Each row is a point. To make a cloud, some directions were put in groups of two or more. Within a group, all points are equally far from the middle, so they leave a hole (a ring in 2 directions, a hollow ball in 3). The other directions are filled evenly. Then the cloud was stretched, turned, moved and blurred a little. Count the holes, and give their numbers of directions, smallest first.

Cloud (21 x 3):
9  19  -38
1  54  45
-70  8  -67
24  -45  -48
-62  -9  63
-28  -8  60
-30  79  -34
-11  33  67
-10  50  37
-51  41  27
-79  -20  -24
33  31  -44
36  49  -38
32  73  -39
-10  82  -33
-70  22  -44
23  64  39
37  -22  2
-48  48  29
35  -47  2
-21  38  43
Holes: 0

Cloud:
-4  0  -50  -80
-32  -73  -77  -2
1  -42  -5  -15
22  -68  13  -73
9  -21  -56  -9
36  -39  -27  10
-60  -55  43  39
-39  -46  48  -90
51  -29  9  -22
-2  34  -8  -66
-32  -7  -80  -9
38  -38  -29  7
-25  -82  -51  -11
-28  -1  38  -79
25  -36  27  9
-20  6  -71  -60
-74  -25  35  -72
-17  -29  8  58
4  -36  49  37
1  -3  72  11
32  39  -26  -58
-93  -80  28  -6
-19  -46  9  -14
-74  29  23  -4
8  48  -54  49
11  -37  14  -92
-24  -7  41  16
-3  -89  -24  48
Holes: 0

Cloud (48 x 6):
-69  -27  -26  0  -23  -65
61  22  -33  -68  -51  19
41  -24  -15  19  -54  29
-23  -47  -55  -83  -9  -33
-21  60  53  -77  -37  -42
-41  64  25  -15  42  -50
51  -4  -33  9  -65  -10
-34  -50  34  -24  65  6
54  -25  -1  -44  -73  25
7  55  45  -83  39  -8
-52  -50  51  -10  26  -45
43  8  72  -70  -16  -11
-6  -50  -7  -75  11  64
-67  -25  -51  18  -7  -25
1  -34  21  -27  50  -67
1  -41  -36  5  -11  -70
21  34  35  -45  9  -82
-34  -48  -8  -38  -47  -75
17  -32  26  46  -5  19
-82  -11  58  11  -29  -31
7  -42  -52  19  -22  23
46  10  -44  -43  -35  -64
27  61  -45  -88  -27  18
-5  -51  68  -22  -13  44
-12  65  6  -56  2  73
-56  -47  53  -31  47  -8
14  -12  18  35  23  -58
-30  54  -7  -104  -48  -34
18  47  17  11  44  40
-20  -45  5  0  58  -44
46  29  -53  16  -33  7
36  42  31  -90  -39  -38
-44  -40  -66  -61  20  -12
-53  -38  -20  -42  53  34
26  64  -37  -59  -57  39
28  0  74  -42  43  -3
-42  55  68  -59  4  35
16  50  -33  -54  60  -18
-66  7  -60  0  -20  41
-45  47  -21  4  -47  65
15  -30  14  -67  28  -70
9  -44  36  -80  1  -60
-68  43  28  -73  43  -1
14  64  -1  10  -86  7
-25  -50  47  -3  10  54
-60  -10  -53  4  -71  -15
23  0  57  -53  58  -25
-70  10  -54  -74  -6  -39
Holes: 2 (2, 4)

Cloud (104 x 9):
6  24  15  -58  67  -1  -35  56  45
-8  -20  -61  60  34  -35  43  12  17
-22  45  -28  15  64  -2  -3  -23  -79
34  45  5  40  50  -1  75  32  3
9  74  8  -57  -61  16  -44  -8  -55
20  69  -11  -47  24  21  -50  -75  35
24  -4  67  -39  -26  16  108  -25  -4
57  -49  21  -71  14  55  66  -65  -14
38  35  -28  -23  -3  109  -10  24  15
40  -27  -27  32  -19  41  -46  52  -56
-12  -9  -48  20  -12  49  58  19  -81
96  -59  4  -9  -15  1  17  57  -5
27  10  -9  -13  -31  -44  -30  -100  17
-11  -55  42  6  -67  22  -56  -65  -1
-50  -55  61  7  -55  32  62  33  -16
-58  -15  39  -22  -26  -25  -53  -81  -2
-52  26  19  -56  7  15  -81  -34  46
-81  6  -75  -47  -10  2  24  1  16
-95  11  21  -79  25  -7  5  22  -23
2  -67  46  -27  10  41  -30  -5  90
-9  -114  63  -6  -18  24  25  18  -19
56  -18  53  -43  28  17  -76  -48  -26
5  25  55  -36  -38  23  -39  -58  73
4  28  60  32  71  48  2  29  -42
33  -14  67  56  -65  54  21  12  20
54  54  55  -31  -24  -59  -22  12  31
39  -39  90  -28  1  -64  13  10  19
10  -41  53  2  -18  25  17  -52  96
-43  11  20  55  -13  -73  -24  42  0
-11  71  -1  30  56  -41  -37  6  -21
52  44  47  25  -72  23  -27  27  -25
-68  20  -28  22  7  -39  11  61  38
-49  -2  16  -70  44  37  -14  -95  14
22  -36  -43  61  10  48  67  -8  40
-49  -63  34  -18  -76  51  -42  -21  6
-64  -14  -39  -12  50  -19  -46  1  -59
71  10  30  -78  29  73  -13  -19  -46
-36  -51  28  -36  31  -15  -71  -72  -3
-84  -12  16  51  -24  -34  -28  -6  -42
-13  7  17  -77  -29  53  -33  -78  53
15  -39  -50  -60  42  20  -74  -23  24
-33  -5  -75  -56  16  -24  14  -49  51
-32  6  2  -27  90  7  35  59  14
-13  -34  -71  -41  -11  51  -29  49  -33
5  -51  -11  -3  -83  8  26  -33  -79
-6  -26  102  11  47  15  -12  3  -52
-16  -74  21  81  0  47  47  0  0
12  -39  3  57  -75  -32  44  40  15
-48  11  75  3  -45  11  -60  -41  -39
-26  48  60  54  -32  8  -11  -11  61
48  31  64  -37  -19  -43  41  -56  37
30  7  11  -16  62  46  45  -55  -77
24  17  -25  -1  4  7  73  86  -14
-70  30  -35  14  -25  -19  -31  2  64
-75  -97  20  19  2  36  7  -31  7
-15  48  -54  -19  20  -44  54  31  28
1  -18  2  -11  50  -36  -46  -61  -73
23  40  -59  3  -31  -10  74  30  38
33  50  38  9  5  20  -56  -24  75
90  -42  27  -44  -34  -23  53  11  44
28  -40  50  26  21  85  41  -16  -49
12  5  84  -53  -44  -64  33  -15  -2
-7  19  18  12  7  97  40  14  -72
22  -21  -9  -90  -44  9  -64  -59  24
18  -56  54  -39  -2  -40  -40  40  -63
6  -18  29  -31  62  -7  -37  79  28
7  51  3  -33  96  -11  -38  19  -21
-9  23  -60  -59  -9  3  78  -27  -65
-8  -26  6  8  -100  -19  22  42  -48
-1  -27  49  19  4  106  57  8  17
57  83  27  -25  30  35  0  -66  7
41  -39  -20  -73  87  40  2  -4  6
-21  28  -33  60  -26  -10  -32  -63  -41
33  -71  34  16  67  22  -51  -26  -23
73  42  -11  51  -41  -16  44  5  30
38  37  -59  26  -35  35  -14  -72  32
38  66  9  -15  -14  -54  8  -16  68
-66  -38  -4  -11  -37  -5  23  -94  5
24  55  52  -64  68  16  -11  -41  -45
38  22  35  -41  81  56  -20  35  19
1  -23  75  -23  -20  83  64  -48  -14
64  -64  45  -24  29  65  -45  -26  -5
98  14  50  -39  -5  0  -35  -29  -41
64  3  -11  89  -3  48  5  7  4
-28  18  5  -58  51  56  27  11  79
-11  -35  111  22  9  5  -13  -50  11
60  -34  -39  -52  -6  -64  21  -49  30
-1  0  -30  -49  9  -44  -20  -81  -66
-40  -44  -33  -21  -3  39  1  -103  36
-15  -28  82  -6  -43  -46  -40  4  -51
14  -72  -43  -36  80  33  29  -28  6
-51  -62  10  -41  13  10  -62  -71  15
-39  41  38  -25  12  17  5  -66  81
-48  -58  37  -86  0  -32  37  -34  7
10  15  -25  -33  12  15  -87  -20  -80
39  -7  -14  -66  -96  27  18  10  -63
2  56  -6  -66  26  53  -49  51  -23
24  -51  -3  -79  70  24  -15  -54  -43
-25  45  62  -8  57  43  60  16  30
49  12  4  -51  40  99  38  -6  -46
61  6  -15  39  5  33  -70  -56  0
-52  21  -67  31  55  0  -15  -22  37
27  4  50  -30  72  -19  -20  -23  73
-92  52  -52  -25  10  18  11  5  -5
Holes: 1 (9)

Cloud (108 x 9):
-6  23  -16  71  -56  -24  12  58  32
-3  100  23  -16  -4  -65  16  20  9
10  19  -17  56  -92  -4  -29  23  60
3  -23  30  -4  -20  108  1  17  6
-47  49  -10  -20  -12  -50  61  -44  -17
77  41  -9  50  12  -56  -23  86  40
26  43  -12  39  -68  109  -43  -33  -1
-75  -39  -5  -69  29  19  -16  39  -39
102  -15  -14  -21  -14  -70  17  60  70
64  -27  -36  -49  62  0  49  62  -2
17  38  -97  -70  -13  37  10  13  25
-22  5  3  61  -105  7  -24  -48  -19
46  -14  26  -5  19  85  29  43  42
-47  -56  -34  71  16  -19  -5  17  11
4  -45  -25  62  -61  -22  -52  -27  91
46  -13  53  44  32  7  32  19  14
21  -39  52  20  -52  -4  14  -12  40
38  34  27  11  41  -22  -108  25  21
-50  16  63  15  9  -18  1  55  31
52  90  -11  17  24  9  29  -36  -5
-19  -48  -14  34  -8  31  55  57  1
89  11  8  8  28  69  14  22  -26
-9  2  42  -71  -7  63  -43  8  34
88  -33  -13  -49  -47  -16  15  -9  -2
58  77  17  17  -67  37  -37  -38  12
50  11  -53  55  -86  -29  -24  -10  13
-35  25  7  -46  -71  -60  32  16  29
18  29  -14  70  -92  -43  -5  11  43
55  -84  -12  -46  -42  9  -1  85  -27
11  72  -48  41  19  -33  31  26  81
65  -28  -78  -19  17  18  -11  5  -46
-32  14  19  -34  56  -32  50  10  42
69  39  8  82  -31  -34  -19  43  14
-10  42  -35  -76  -72  -24  -62  33  74
11  -55  -21  12  8  -73  34  44  62
51  -13  5  92  21  -15  10  2  -50
31  -1  28  -4  -59  39  -40  -4  -99
-34  30  -50  32  0  -17  -71  55  71
35  32  -44  -49  -92  38  16  -60  40
50  -17  47  55  -26  -43  -18  74  -22
73  -5  -48  42  7  64  7  3  -65
-15  41  -3  90  -39  -19  -11  45  27
-32  -18  28  -6  -71  22  50  64  -9
41  -10  75  -42  4  25  49  57  2
80  41  -17  11  40  -27  13  78  19
-24  16  -57  -39  -4  56  -44  -64  32
22  5  -27  62  11  -21  -7  56  -65
53  13  -82  59  -50  -39  -82  -36  27
57  -29  -50  12  46  18  -38  -31  -18
-39  8  -72  -32  -44  6  -55  -39  -1
39  12  -56  101  -62  -52  -6  -22  9
-69  -18  -53  -36  -22  -15  1  -31  -22
2  -51  3  -35  14  -38  -16  -42  -57
-22  61  -20  -76  19  12  18  27  58
-8  -46  32  22  17  28  47  72  -10
92  -58  -14  -32  -62  47  -36  -49  -1
-24  13  -26  76  -38  49  -41  23  1
-73  -7  -48  17  -44  -69  -41  -50  -1
78  -11  45  25  -41  17  -62  60  13
-10  19  -15  67  -38  16  -8  44  45
68  -48  -39  -18  -3  -26  -36  -14  44
-15  52  -20  -1  7  -101  10  -15  -37
-39  -36  0  68  5  -27  -10  68  37
52  -40  50  -10  -43  71  -49  44  21
-2  -65  56  -59  -56  -4  -37  59  -23
-35  2  13  -37  41  -43  42  -17  35
21  -9  -44  -3  -71  -69  -68  1  -32
-49  27  22  -59  -40  -39  72  10  -2
83  12  24  67  -61  -58  39  -46  -8
50  -28  -7  -11  -39  -104  19  21  -15
32  7  62  -31  26  34  -34  27  17
8  -19  -29  24  -61  26  -18  107  -94
14  3  -55  -67  -80  12  43  26  43
-26  29  -7  60  -46  2  -38  85  -21
67  -4  -21  -92  21  -26  13  9  2
59  60  0  -9  -1  2  -77  -67  3
67  -21  55  24  -31  -49  47  33  78
83  -3  49  -6  -18  29  34  -67  -21
31  -1  31  -57  -34  -61  23  17  -61
23  -35  44  23  -41  12  -26  68  -101
-27  -39  -84  -31  -54  19  36  -46  -22
-39  -36  -52  -18  -21  -58  46  50  34
37  -13  -45  -36  -74  -31  12  0  -61
94  33  -47  8  41  -31  34  35  26
56  20  -19  -24  -98  48  -2  -37  -42
1  -22  -1  36  -37  100  -4  9  18
20  42  14  70  -107  -27  -77  -37  6
32  -76  -22  -24  -74  57  -70  -11  47
-59  -36  -41  -2  13  -52  14  -40  11
92  0  42  5  -46  63  -52  -8  -9
-29  -69  -44  -20  45  15  8  6  -21
39  12  -47  65  -3  5  -35  32  -40
45  12  68  38  0  -8  -78  54  9
-7  -38  -17  -35  74  12  63  21  -13
40  38  -70  45  -18  82  -61  6  -8
-6  -45  -51  -23  14  -30  53  -18  43
83  25  -67  56  -18  -38  -56  -3  44
-36  -54  -32  22  29  90  -48  -1  -25
13  6  -77  2  -82  -25  -50  3  12
-93  -23  5  -3  40  -52  -13  24  -14
-57  -62  -4  -36  47  -56  -33  68  -27
-61  -52  -42  -11  38  65  -6  -15  -52
35  -57  13  9  7  92  -37  58  -20
7  -74  -55  25  -18  15  0  -16  36
-28  -71  -6  -49  0  13  21  -68  -50
26  -5  -72  64  -88  5  -19  -36  5
24  -62  -34  -78  30  -4  31  1  -33
48  13  -7  -61  -67  -36  -67  22  -16
Holes: 2 (2, 3)

Cloud, 90 rows:
18  53  25  23  -9  37  -22  86  -28
7  2  -2  -48  42  -17  -57  75  -29
-16  3  38  65  25  39  -59  26  -33
30  -6  -56  8  -12  -4  -20  -70  25
16  23  -19  -12  76  -45  -36  24  45
9  64  -14  5  23  -13  -33  87  38
-7  -17  31  -59  -65  37  -25  -51  8
-20  70  74  -1  5  -6  -43  26  5
-26  11  -72  -66  13  29  -62  -47  53
-21  -6  7  -31  26  111  -3  -96  -28
-4  -18  10  2  41  -74  -5  45  -52
-48  22  47  -32  55  -57  13  -6  -9
-9  -39  -16  32  56  17  -59  6  67
-53  2  -52  -6  31  50  13  -61  -58
-20  2  -13  -69  -20  3  35  -6  73
-11  -10  -22  -64  -49  -12  -75  45  -2
24  5  -50  42  3  -73  -11  34  25
-63  4  -62  38  -59  37  -60  10  68
68  -60  -38  32  31  -21  -15  -15  -21
-84  6  40  56  -3  -14  -7  29  -1
-41  13  -14  62  28  -49  -9  -26  -15
16  29  45  4  -55  48  -1  11  50
-76  9  70  -31  -11  -4  -22  23  -15
-17  -62  -39  75  -30  5  -33  -8  12
11  -35  -39  32  9  14  -60  -10  83
-26  41  47  25  -8  61  -6  -75  -22
-36  2  12  11  26  -26  29  95  30
14  28  -37  11  -17  92  -26  26  40
-23  -12  -78  -39  -16  62  -57  2  51
-28  -58  2  -24  99  37  -51  18  -31
27  37  -11  44  -62  83  -37  -18  -32
16  -11  -87  -36  -22  6  -44  -26  -8
-11  22  -11  8  -92  0  -16  26  -42
11  85  55  -27  -10  25  -27  23  -23
-50  7  -17  59  -53  8  -8  -37  -36
-8  -66  45  -55  42  49  -24  3  -44
23  64  35  -61  -27  73  -2  -9  -12
-48  -58  12  28  12  71  -23  -41  20
7  -60  43  -1  0  28  -32  -52  18
9  49  13  32  -83  16  -18  58  6
-9  67  -37  -30  -2  -21  0  3  -50
-28  57  11  32  -20  48  17  -1  71
23  -29  -41  -32  32  -11  13  -47  -63
25  31  5  -38  -27  -41  -33  -51  -18
23  13  24  71  26  -47  16  45  3
11  2  -12  -3  -55  -9  -59  -55  -41
13  -36  -49  10  -54  -28  -4  -27  -17
28  -60  50  3  -15  53  -39  -5  -65
62  35  -16  3  4  41  45  -45  -10
18  51  56  -31  66  47  -31  -17  -51
-42  -48  25  37  -4  -7  43  28  -16
6  -12  -86  0  -25  -16  -87  14  23
-63  11  54  8  -5  32  -50  -60  17
7  -14  5  50  -58  -22  4  19  78
-81  -34  -7  -20  -10  50  -15  14  -35
16  7  0  -54  39  91  -25  -40  34
36  -73  -2  -4  -23  7  -23  -49  -11
-33  44  -14  -36  -59  -5  31  48  -3
-16  -2  54  -26  82  10  -4  69  -9
-34  56  43  -11  -62  28  34  -39  43
-51  -11  62  8  12  22  -47  -31  -42
11  -36  -12  -64  -14  83  31  -26  -44
-70  -6  11  -67  -4  42  -17  -41  -43
-62  -2  -57  -18  6  0  -54  60  -10
-5  68  7  1  6  103  34  -49  -23
-35  121  18  -20  -16  0  7  -12  41
6  11  7  19  -44  -11  63  40  9
16  -42  -20  -56  31  -59  -19  12  34
18  -12  -89  -2  49  7  1  9  -47
-58  68  -7  58  -31  -1  -1  -35  21
69  28  -4  -13  69  27  44  -1  -15
-11  -30  -15  -34  -44  65  -71  11  62
15  6  13  -89  -34  28  -17  9  -34
11  76  69  -3  -25  4  -12  8  24
0  -20  -23  0  -43  43  28  13  65
-10  1  -19  84  1  31  -28  -58  -37
28  27  70  -6  -37  54  27  -1  -58
-81  49  -5  2  -3  -8  -28  -85  25
45  -17  8  -34  -11  -26  -27  -9  -73
-45  26  -38  -18  39  79  -15  40  -45
-38  -12  27  18  -6  25  -19  39  -98
15  -11  -48  -68  -2  21  6  -51  26
6  26  -11  -8  -61  -28  -34  -24  -54
-19  -51  -63  -24  48  -17  -35  -41  33
0  65  46  -26  -22  -39  34  5  -25
-37  70  1  17  53  -39  21  25  35
-43  -1  -74  47  -30  -43  -2  13  63
-5  -18  -83  -38  21  42  11  5  -37
42  -30  62  -50  46  19  27  20  -48
23  -34  5  29  0  -73  6  48  -30
Holes: 1 (8)

Cloud:
10  84  0  -40  3  11  -40  3  10
-16  -67  10  -6  -83  -51  36  -53  -46
25  -42  6  -47  86  72  40  -1  6
29  -31  14  -94  12  -26  -16  -24  -22
67  94  -35  28  -13  43  -15  -8  16
14  35  0  67  13  23  4  57  19
-6  -37  50  28  -4  2  17  -91  -4
18  57  -21  30  -54  72  -29  11  33
-17  10  4  -11  -27  9  64  -15  22
58  7  -31  -32  6  48  25  83  7
68  75  16  45  -67  30  -14  -22  50
67  -88  -12  -1  -7  -17  20  52  -3
-27  -11  71  -40  5  -47  19  10  90
19  -10  -15  19  67  22  41  42  5
23  32  32  10  -29  58  53  -44  -16
40  -46  25  -62  7  47  53  75  50
62  28  -23  -17  -59  87  16  30  28
-33  13  50  -13  32  37  45  -39  23
13  -64  -30  -30  72  13  20  52  -54
69  -6  -11  24  -38  104  28  36  8
9  -13  -40  -38  12  57  -44  72  56
66  5  -59  14  27  22  -63  15  18
37  -71  8  -14  25  46  12  59  34
10  -31  104  20  -43  -72  -52  54  -28
-26  -52  -29  62  -67  40  -1  -52  3
47  0  -49  12  7  33  2  83  -5
28  -6  72  5  -9  50  -31  -77  17
9  53  -15  29  -16  49  -64  20  23
-17  49  45  5  41  35  -35  -39  -79
11  11  22  -91  13  -25  -8  7  -42
15  -12  4  -45  -102  20  30  -2  -49
38  20  20  0  19  68  -41  58  16
79  -33  -31  41  -53  -52  11  64  51
33  41  -57  -27  -40  54  43  -6  -55
52  -42  19  -27  -68  26  -3  -19  -20
48  -49  -3  59  -35  -73  12  -37  -71
-60  -21  -4  -107  -103  19  -28  34  -9
82  -42  5  -3  16  -45  -29  17  -16
13  -30  -26  -58  46  -23  26  90  38
54  49  12  8  17  48  -66  -11  3
39  -24  -117  27  -44  46  0  5  22
58  -8  -3  -24  -80  36  27  -40  -14
19  -113  -15  -52  -20  9  16  -41  3
33  -62  -32  9  -56  35  7  48  73
-58  -32  -11  1  -85  6  -11  12  27
-31  27  -47  -24  -10  39  -40  -66  -11
4  10  23  82  -64  -34  -57  -27  -10
47  39  0  -58  73  74  -4  33  -7
-1  -32  -91  30  -59  -26  5  16  -15
67  29  -17  -26  -33  -76  -63  60  30
0  -2  -80  -3  -74  -23  25  45  6
36  52  -13  23  -84  47  -11  0  0
15  -15  -28  -18  96  3  1  33  55
21  -59  15  49  0  -105  -6  7  -12
57  2  45  -13  -37  16  -66  11  43
16  -20  -21  -47  -42  -31  34  -49  -43
-48  -31  -6  8  -55  -7  0  -67  -33
16  -32  18  66  49  -80  0  -1  -37
43  -60  20  59  -44  -87  -4  14  55
69  -6  -9  35  -18  90  26  38  3
72  4  34  56  -16  98  20  0  16
-14  38  -14  22  6  -6  -84  25  3
-7  50  76  29  -8  17  14  -71  -24
8  -23  7  -62  -85  31  43  -32  -6
24  42  32  92  -67  27  -36  -2  -38
15  -74  -48  9  -29  -21  44  94  -35
-20  -12  2  -96  -10  -6  -16  -40  22
-10  -37  -1  26  -47  -75  -3  -42  21
-19  -24  -45  24  -2  -60  -2  30  -5
42  -55  -17  -29  10  14  39  15  -76
-24  -96  0  -21  -17  -43  71  45  -39
-16  -16  -6  32  92  -32  -3  -28  -9
4  -32  -81  -34  -61  -29  -36  3  -13
23  -54  -18  -2  -81  -16  -27  4  -55
47  -26  -42  22  -7  -19  -33  -48  -46
43  15  17  85  -15  -36  -23  4  -83
42  58  5  -22  39  36  34  10  55
31  -25  -86  -30  -70  23  59  83  19
68  -8  -5  -22  52  -39  -33  96  9
39  39  47  72  -64  -19  -26  31  -40
21  7  -1  -17  78  -42  5  22  84
-10  30  -1  32  -77  -45  -30  11  32
23  -38  24  42  53  -51  20  -33  35
16  4  10  -43  -72  -56  -68  32  16
54  -82  2  -1  21  -32  43  33  -4
16  0  23  -98  -54  47  -2  22  13
-27  -49  28  15  -55  -60  10  -9  58
26  -55  62  34  28  14  43  -53  39
26  11  -3  -121  -1  -17  18  40  56
Holes: 1 (4)
